Rows are points. Each copy is the shape, with its points in the same order, stretched, turned, moved and blurred by noise. Some copies are also mirrored. Which?
In the rows, 128 means zero.

Shape:
[[ 95 126]
 [218 120]
 [146 146]
 [120  71]
 [150 162]
 [108  74]
 [129 157]]
Copy 1:
[[ 98  93]
 [164 188]
 [ 92 148]
 [159  76]
 [ 98 156]
 [160  62]
 [ 87 133]]
Copy 1 is: only turned
Copy 2, 7 rows:
[[103  84]
 [123 199]
 [131 123]
 [ 51 118]
 [153 129]
 [ 57 104]
 [133 102]]
Copy 2 is: mirrored
Copy 3, 7 rows:
[[115 100]
 [189 218]
 [122 162]
 [183  95]
 [110 172]
 [173  86]
 [102 150]]
Copy 3 is: only turned

Shape (9 x 3):
[[164 104 159]
 [120  98  27]
 [ 93  89 160]
 [151 138 166]
 [112  86 158]
 [144 195 157]
 [108 139 151]
 [155 147  83]
 [ 90 145  48]]
Copy 1 (9 x 3):
[[119 111 190]
 [107  42  55]
 [182 118 158]
 [110 136 170]
 [164 113 173]
 [ 81 167 130]
 [133 141 138]
 [ 73  90  91]
 [105  87  30]]
Copy 1 is: mirrored
Copy 2:
[[192 158 146]
 [129  53 125]
 [121 161 169]
 [175 179 122]
 [150 151 174]
 [164 191  74]
 [136 186 122]
 [163 107  97]
 [107 103 109]]
Copy 2 is: only turned
Copy 3, 9 rows:
[[118  82 163]
 [ 73 201 134]
 [119  89  90]
 [154  99 162]
 [107  84 115]
 [206 129 171]
 [157 117 114]
 [127 171 160]
 [128 209 105]]
Copy 3 is: mirrored

Shape, 7 rows:
[[136  70 145  85]
 [ 82 138 102 132]
 [156 153 105 138]
 [107 109 159  70]
 [156  89 165 161]
 [ 72 165  96  72]
 [170 100 191 173]]
Copy 1 (7 x 4):
[[ 88 177  97  62]
 [113 170 109 166]
 [162 109 106 144]
 [ 66 165 137  86]
 [173 193 109  64]
 [ 69 130 145 174]
 [191 182 137  51]]
Copy 1 is: mirrored
Copy 2, 7 rows:
[[ 97  79 129 113]
 [ 99 180 110  95]
 [164 145 109 129]
 [ 98 113 148  67]
 [121 111 162 167]
 [109 174 100  33]
 [135 108 188 176]]
Copy 2 is: only turned
Copy 3 (7 x 4):
[[111  94 114  69]
 [ 70 108  70 147]
 [124 138 109 160]
 [ 65 128 102  61]
 [108  97 169 113]
 [ 57 151  25 115]
 [109 109 207 121]]
Copy 3 is: only turned
Copy 4, 7 rows:
[[129 140  72  64]
 [ 69 120 157 119]
 [135 110 148 142]
 [107 161 123  68]
 [128 159  71 137]
 [ 76 128 197  89]
 [155 188  76 148]]
Copy 4 is: mirrored

Shape:
[[175  85 118 141  96 106]
 [ 64 153 194  68 148  89]
 [137 122 104 143 101 121]
 [163 167 203 104  57  78]
 [188 154 103  57  89 108]
 [ 70  58 148 147  83 139]
 [129  70 206  92 157 129]
 [102 126  90 148 129 153]
 [ 73 161  93 158  97  96]
 [106  74 118 126 154 133]
 [185 155 107 163 152 129]
 [143 146  89  89 171  61]]
Copy 1 (12 x 6):
[[152  63 116 124  76  94]
 [ 71 187 138  65 179 109]
 [126  95  96 138  97 125]
 [101 118 196  90  53 117]
 [169 141 113  96  57 153]
 [ 69  33  99  98 142 123]
 [140  97 152  71 182  96]
 [116 103  67 150 148 143]
 [ 57 133  71 155 107 127]
 [134  94  80 116 174 103]
 [177 130 121 180 119 113]
 [161 191  73 124 123  81]]
Copy 1 is: only turned
Copy 2, 12 rows:
[[148 115 144 181  95 138]
 [ 76 137 193  59 129  55]
 [137 148 128 152 117 130]
 [137 170 249 133  95  99]
 [185 113 183 105 139 152]
 [ 61 144 115 134  69 145]
 [ 66  63 191 131 108  98]
 [108 152  92 135 154 135]
 [131 208 100 116 127  94]
 [ 91  96 108 133 121 116]
 [159 123 144 191 180 101]
 [171 100 133 100 151  68]]
Copy 2 is: only turned
Copy 3, 12 rows:
[[174 106  67 165 113 162]
 [144 146 185  65 207 165]
 [136 134 100 124 104 152]
 [242 150 132 101 145 139]
 [179  80  90  86 128  82]
 [131 125 145 140 107 235]
 [149 102 181 188 194 171]
 [ 78 148 123 116  85 150]
 [103 172 105  61 112 169]
 [ 80 111 129 155 147 173]
 [118 169  81 154 103  86]
 [114 119  93 102 204 105]]
Copy 3 is: mirrored

Shape, 11 rows:
[[128  86 217 164 161 135 105  97]
 [176 164 122  95  90 137 202 150]
 [ 81 108 189 125 110  75 131  71]
 [157 124 129 105  66 130 132 222]
 [143 130 106 136  70 159 154 102]
 [166 108  87 151 102  98 193 132]
 [ 94  89 142  98 167 101 105  94]
 [109  91 127  71 128 100  61  66]
 [ 47  80 142  87 152 140 107 102]
 [164 146  71 149  33 128 190 190]
 [148 193 120 166 107 124 142 184]]
Copy 1:
[[126 154 140 225 134  83 118 171]
 [161 172 108  72  83 189 161 110]
 [135 138 169 135 136  73 159 153]
 [158 112 115 102  50 170 100 146]
 [111 140 149 124  91 164 149  85]
 [170 122 109 108  97 183 199 107]
 [145 121 147 147 179 115 135 157]
 [161 119 189 146 181 121 108 125]
 [101 106 163 142 175 122 113 168]
 [143 108 105  71  33 192 166  86]
 [141 132  63 119  82 129 112  97]]
Copy 1 is: only turned
Copy 2 (11 x 8):
[[166 102 156 131 222 150 113 164]
 [151 151 111  93  57 157 133  74]
 [169 133 152 154 176  55 141 141]
 [142  97 156 170  49 160  82 102]
 [154 123 139 161  89 152 192 123]
 [169 140  89 175 104 145 166  45]
 [123  63 114 151 197  81 126 129]
 [128  51 101 180 162  68 150 175]
 [116  28 172 149 184  80 149 140]
 [162 157 139 196  19 175 170  46]
 [ 93 173 125 162 104 181 119  91]]
Copy 2 is: mirrored

Shape, 14 rows:
[[ 64 135 185 186 117 101 126 140 175]
 [ 82 139 160 155  98  78 143 176 112]
 [104  67  72 105 128  71 102  70 146]
 [121 103  92 121 119 110 124  22 105]
 [ 84 188 141 123  98  86 162 138 157]
 [152 161 107 108 110 204 132 144 148]
 [177 181 107  88 128 177 139  98 150]
 [ 47 124 174 104 102  98 174 163 139]
 [172 133  85 110 160 155 157 100 114]
 [135  95  85  88 116 122  85  48 123]
 [200 137  99  86  86 120 145 117 131]
 [141  61 118 122 122 106 142  19 168]
 [ 87 152 219 151  75 138 153 123 146]
 [191 175 190  80 149 170 123  98 145]]
Copy 1, 14 rows:
[[ 66 114 194 184  71 107 100 182 160]
 [ 83 133 132 178 120  98 127 209 154]
 [ 41  48 123 122 119 156 175  79  65]
 [111  89 117 132 110 142 167  88  18]
 [ 80 171 108 141  96 140 147 168 126]
 [141 139 120 121 165 191  97 128 100]
 [162 157  89 106 134 193 135  90  92]
 [ 75 148 171 136 134 107 147 208 150]
 [163 105 102 131 149 185 160 114  82]
 [ 87  81 110 112 136 152 152  51  46]
 [146 126  42  85 139 161 137 125  82]
 [105  49 146  92  79 141 155 101  49]
 [117 164 174 141  92  85  93 202 134]
 [187 171 112 110 115 125 136  95 157]]
Copy 1 is: only turned
Copy 2:
[[105  82 195 148 151 151 180 106 122]
 [104  63 152 140 140 144 165 147  85]
 [103 137 159 111 166 115  97  67  69]
 [143 170 182 103 163 113 106 118  71]
 [110  92 156 107 109 108 184 140 108]
 [174 159  83 138  99 129 160 154 146]
 [177 171 100 112 111  88 148 164 160]
 [118  61 162 108  94 171 148 135 103]
 [186 149  97  96 153 104 129 150 129]
 [124 182 146 122 147 115  88 111  92]
 [177 134  97 130 109  61 121 154 121]
 [169 144 196 113 153  99  93  74 113]
 [146  98 193 148  96 153 161 158 133]
 [174 144 127 120 116  95 121 188 205]]
Copy 2 is: only turned
Copy 3:
[[ 79 188 193 188 125 143 142  97 188]
 [100 133 196 189 122  93  88 133 154]
 [ 54 169  59 146 158  80 146  91  88]
 [111 169  92 191 146  97 185  80  43]
 [ 85 176 200 157  91 111 140 141 113]
 [162 121 159  97  89 184 120 124  97]
 [158 131 150  99 103 181 191 151  55]
 [ 96 161 210 144 125  69 106  87 166]
 [181 133  97 122 114 127 172 140  79]
 [ 86 148  85 139 159 121 160  94  46]
 [102  63 132 125  94 130 171 150  64]
 [ 79 149  83 158 136 104 238  51 101]
 [109 141 249 189 114 142 172  80 150]
 [152 115 192 116 161 180 236 171  92]]
Copy 3 is: mirrored

Shape (16 x 11):
[[126 115 177 127 131  71 155 163 100 104 105]
 [180 104 110  75  93  68 166 137 131  89  91]
 [105 162 117 130 111  95 174 166 105  89  99]
 [121 161 147  74 175  72 192 108 185 170 164]
 [148 144 147 162 113 132  84  64 118  81 146]
 [123  65 116  87 161  72 189  97 153  87  85]
 [ 96 102 116 149 103 130 103 142  70 129 117]
 [175 142 140 140 113  86  90 158 107  80 163]
 [ 96  66 166 146 123 179 127 122 121 131 118]
 [132  89  69 112 194  81 135  71 100 115  52]
 [102 107 123 159 107 143 116  75 130 148  78]
 [133 152  87 110 145  98  75 161 103  78  86]
 [183 154  61  82 110 177 163 151 139 119  66]
 [130 124 163 111 167 111 162 138  97 117 127]
 [150 161 175 150 195 107 153 165 161 146 162]
 [110  73  88 133 135 127 161 104 151 154 157]]
Copy 1 (16 x 11):
[[156 110 136 140  97 109 146 147  60  82 117]
 [152 132 143 103  97  69 212 148 102  77 130]
 [145 139 120 134 130 148 196 140  60 110 103]
 [ 83 134 219 190 137  99 183 149 108 138 186]
 [148 157 119 137 123 153 127  62 132  64 146]
 [118  78 143 127 158  89 195 148 128  44 103]
 [143 113  86 120 117 123 119 103 106 140  69]
 [158 156  83 122 102  98 134 109  85  89 181]
 [163  82 130 130 129 164  99 136 151 120  80]
 [145  94 137 127 221  67 181  76 110  56  71]
 [165 132 138 162 134 135 156  87 155 107  54]
 [164 177  89 100 191  93 149 128  83  99 109]
 [200 145 167  77 168 108 230 129 131 147 116]
 [145  99 163 126 137 125 134 123  69 102 139]
 [174 118 170 200 151 133 127 142  75 124 199]
 [109  75 118 169 132 106 148 123 175 149 112]]
Copy 1 is: only turned
Copy 2, 16 rows:
[[105 101 156 170 153 150  92 174  89 123  65]
 [126  45 103 177 125 132 162 135 140 126  56]
 [101 150 129 156 154 174 124 168 157 121  66]
 [124 116 174 201 226  60 185 150 160 118 132]
 [129 151 118 158  92 145  92  78 130  50 138]
 [115  78 118 205 189 142 217 145  97  92  63]
 [ 72 137 122 115 117 167 102 135  86 141 113]
 [167 105 116 159 124 154  43 131 130 108 129]
 [ 87 107 183 114 105 160 144 141  61 102 142]
 [122 139  62 159 190 123 205 118  64  87  32]
 [ 72 164 124 130  87 124 168 120  98  77 104]
 [130 124  55 118 168 162  89 147 128  80  87]
 [151  93 113  73 117 138 191 133 188 117  73]
 [126 115 172 157 186 137 118 141  96 119  82]
 [174 146 184 160 192  94 100 190 117  95 137]
 [120 120 140 162 150 125 207 133  97 142 161]]
Copy 2 is: mirrored
Copy 3, 16 rows:
[[101 120 152 145 144  99 124 142  69  92  76]
 [ 85 125 153  79 149  97  83  91 124  54  95]
 [130 168  97 132 138 124 124 128  80  61  88]
 [117 190 195 207 200 136  97 110 159  88 115]
 [169  75  81 123 203  69 159 145 161 114 112]
 [ 52 116 146 125 206 166 104  91 114  79  67]
 [119 112  79 114 130 123 169 137  99 158 148]
 [158 103 116 116 158  54  97 175 116  94 129]
 [123  74 122 134 140 180 185 146 146 153 103]
 [ 86 125  90 103 226 147  93  57  91 159  94]
 [110 106  71 140 150 139 171  92 167 156  96]
 [130 154  73  70 169  97  92 151  98 131  99]
 [165 157 115  52 121 177  75  79 171  85  99]
 [136 124 166 144 172 136 132 130  82 111  99]
 [177 134 170 213 163 139  83 166 119 112  93]
 [ 97 100 108 169 168 179 121 108 157 112 165]]
Copy 3 is: mirrored
Copy 4 (16 x 11):
[[ 83 167 199 155 192 120 117 123 126 115 111]
 [ 82 142 195 145 142  83 183 163 109 100  56]
 [ 81 189 148 195 169 117 150 158 116 135 113]
 [ 92 153 169  37 182  80 163 149 121 207 154]
 [183 185 107 127 113 106 114  80  93  91  94]
 [ 63 132 168 117 181 143 223 110 154 126  66]
 [102 120 136 198 114 133 102  91 122 135 100]
 [125 157 150 142 157  76  89 134  70  66 125]
 [140 116 165 147 126 199 124  79 138 134 129]
 [ 94 116 100 149 168 122 174 104 171 138   7]
 [157 133 134 165  95 132 143  73 170 156  85]
 [ 90 150  98 167 137 107 107 159 144  76  84]
 [146 131 138 157 109 129 168 234 108 137  74]
 [101 162 166 124 194 149 117 129 107 145 108]
 [153 150 170  84 225 106  96 155 112 156 185]
 [101  75 144 125 135 114 191  95 115 179 133]]
Copy 4 is: only turned

Shape, 15 rows:
[[148  71 109 135 107 176 146 121 122  71 152 132]
 [138 217 120 137 125 110 135  81 168 112 132 138]
 [144 195 143 100 105  91 137  80  94 144 118  75]
 [107 187 165 133 173 128 176 104 113 133 104 160]
 [160 221 109 127 126 148 182 115 117 156  64 141]
 [105  79 120 105  80 144 116 146 115 139 132 134]
 [133  84 122 156 118  88 114 152 132 136 101  65]
 [143  61 129  86 100 182 119  98 193 138 123 100]
 [110 116  97 122 118 173 156 138 149 136 172  82]
 [144  76 104  81 135 139  90 156 131  96 132  94]
 [182 134 120 141 130 163  72 118 148 160 209 125]
 [100 249 134 119 119 153 110 123 130 130  86  91]
 [123 226  88  99 158  97 144  93 130 151 116 126]
 [136 125  73 160 107 141  73  98 148 137 205 158]
 [150  71 128 108  84 141 135 181 168 107 183 138]]
Copy 1, 15 rows:
[[132  79 161 153 109 112 141  94  87 109 141 116]
 [145 143 133 122 150 191 152 109 167 112  71  80]
 [192 108 111 130 118 175 158 188 173 139  70  52]
 [205 146 135  56 156 142 128 127 131 100  73 130]
 [117 146  94  65 137 176 197 159 107 151  57  84]
 [142 138 112 133  92 122 122 129  90 144 164  92]
 [120 116 165 120 122 151  88 198 111 151 144  55]
 [104 123 166 140  26  88 106 104 153 122 129  47]
 [132 119 164 111  97 156 153 148  88  88 176  77]
 [110 118 137 163  81 115 118 171 123 120 139 116]
 [ 93  90 113 130  70 206  98  85 155 118 146 100]
 [175 178 112  99 121 217 149 181 103 107  44  82]
 [135 155  87 105 161 179 178 176 159 104  86  86]
 [ 86 104  94 159 124 191 110  66 130 104 162  85]
 [112 130 166 144  82 137 137  96 116 151 197 121]]
Copy 1 is: only turned
Copy 2:
[[132 154 118 137  71 111 142 131 150 116 139 172]
 [111  97 189 105 163 176 132  87  98 142 110 104]
 [127 106 162 106 199 142 135 150  72  93  59 142]
 [ 21 128 151 130 177 113 111  80 114 113  65 118]
 [ 75 119 156 114 154 180 105 118 143  57  77  96]
 [122 148  94  94 113 120 113 174 140 113 145 165]
 [213 132  97 158 154 125  83 136 128 112 150 157]
 [157  81  75  76  60 107 108 137 108  88 154 165]
 [134  93 117 153  87 108 147 154  98 119 145 127]
 [159 126  96 147  85 136 118 157 116  89 163 218]
 [133  64 154 144  86 143 123 151 178 168 139 164]
 [103 105 162 111 135 181  72 153  90 120  66  93]
 [ 69  93 188 139 199 174 131 129  80 101 109 129]
 [141 106 189 132 108 145 123 151 171 182 190 157]
 [129 124  62 106  72 158 156 140 142 143 176 165]]
Copy 2 is: mirrored

Shape:
[[ 80 140 177 116 166 146 102 134 122 140 133  67]
 [144 139 129 101  95  57 133 122 118 149 121  97]
 [121 120 153 135 182 142 141 124  92 143 145  89]
 [139 141 126 160 174 147  97 132 106 156 106 169]
 [146 154 161 152 144 143 121 156 154 147 144 172]
 [157 149 122 133  69 102 133 133 144 178 112  97]
 [149 153 169 156 157 148 109 114 111  94 116 161]
 [120  78 124 133  68  87 117  92 131 159 140 111]
 [134  97 164 143 185 147 129 147 117 107 150  58]
 [137 166 145 170 131 144 146 103  90 137 160 134]
 [132 155 147 129 175 138 121 102 165 145 133 167]
 [125 134 107 119  99  75 157 148 126 145 158 112]
 [ 87 105 185 131 154 133 139 154 101 131 124 106]
 [101 109  88 144  62  71 167 108 146 138  99  80]
 [140 109 115  81  59 108 180 110 124 161 101  89]
 [138 159  97 124 109 157  92 124 132 126 134 180]]
Copy 1, 16 rows:
[[146 156 136 126 133 160 165  99 138  58  96 163]
 [106 155 162 122 153 180  89 114 168 182 114 161]
 [179 166 118 179 146 152 158  90 134  78 106 144]
 [143 107  95 117 158  83 144  98 122 100 109 105]
 [137 102 111  87 161 109 164 153 144 110 141 105]
 [118 104 197  96 176 161 105 125 160 162 122 142]
 [165 121  87 111 124 108 172  76 138 112 130 112]
 [131 160 183 109 121 129  91 109 118 193 102 173]
 [182 174 127 190 122 184 182  95 115  80 104 126]
 [178 106 119 128 170 127 155  89 137  99 157 159]
 [118 153 117 117 160  79 179 105 137 118 131 124]
 [105 130 150 150 159 181 100 166 145 161 135 168]
 [174 143 104 132 115 160 161 125 155  94  75 155]
 [ 95 119 193 148 156 181 124 127 140 213  90 201]
 [128 142 191 160 116 159  72 105 198 181 112 162]
 [ 96  76 124 117 121  85 101 112 126 113 164 117]]
Copy 1 is: mirrored
Copy 2:
[[ 79 126 185 150 129 154  95  82 123 161  47 119]
 [114 134  94 190 144 159 194 101 110 141 126 126]
 [ 73 131 131 117 153 154  96  96  90 115  54 125]
 [153  66 106 138 150 141  52 124 123 124 111 168]
 [183  88 161 159 102 109  87 133 118  86 110 135]
 [156 108  97 158 132  96 195  96 151 136  97 132]
 [193  98 124 143  86 133  56 121  85 149 110 147]
 [110 106  86 202 142 101 188 167 125 160 122 101]
 [ 54 141 154 119 122 114  87  76  75 128  74  73]
 [149 139 106 143 114 109 108 142  94 113  50 185]
 [140  67 158 123  94 168 105 158 141 107 113 150]
 [108 171 105 182 153 128 165 131 122  87 138 127]
 [111 141 138 170 137 155  82 107  91 119  62  79]
 [105 164  42 168 106 119 194 142 181 134 132  98]
 [143 156  73 128 160 151 249 130 130 142  94  72]
 [186 120 137 133 150 117  91 171 142 159 155 179]]
Copy 2 is: mirrored
Copy 3, 16 rows:
[[123 106 134 109 128 106  59 173 153  68 105  91]
 [ 63 117 168 129 161 131 103 118 139 115 119 130]
 [124  85 105 122 130 110  95 151 150 107  75 153]
 [148 117 113 146  94  93 126 120  95 121 143 174]
 [150 141 161 191 103 117 130 134 113 117 143 123]
 [ 51 157 151 172 162 131 117 124 129 100 124 128]
 [172 122 142 140 117  99 119 123  74 134 120 123]
 [ 74 139 146 121 140  88 153  88 153 105 107 104]
 [142 131 106 117 100 126  61 132 161 135  51 111]
 [126 110 127 146 162  92 158 179 108 109 109 172]
 [128  93 139 169  82  90 139 146 100 132 155 127]
 [ 74 125 160 132 133 143 132 139 158 126 119 148]
 [132 107 148 124 132 134  76 124 155  62  67 110]
 [ 18 139 144 102 134 136 148 126 125 102  93 126]
 [ 25 104 122 147 183 167 141 110 138  93  93 121]
 [136 133 120 141 107 105 174 136  86 146 193 137]]
Copy 3 is: mirrored
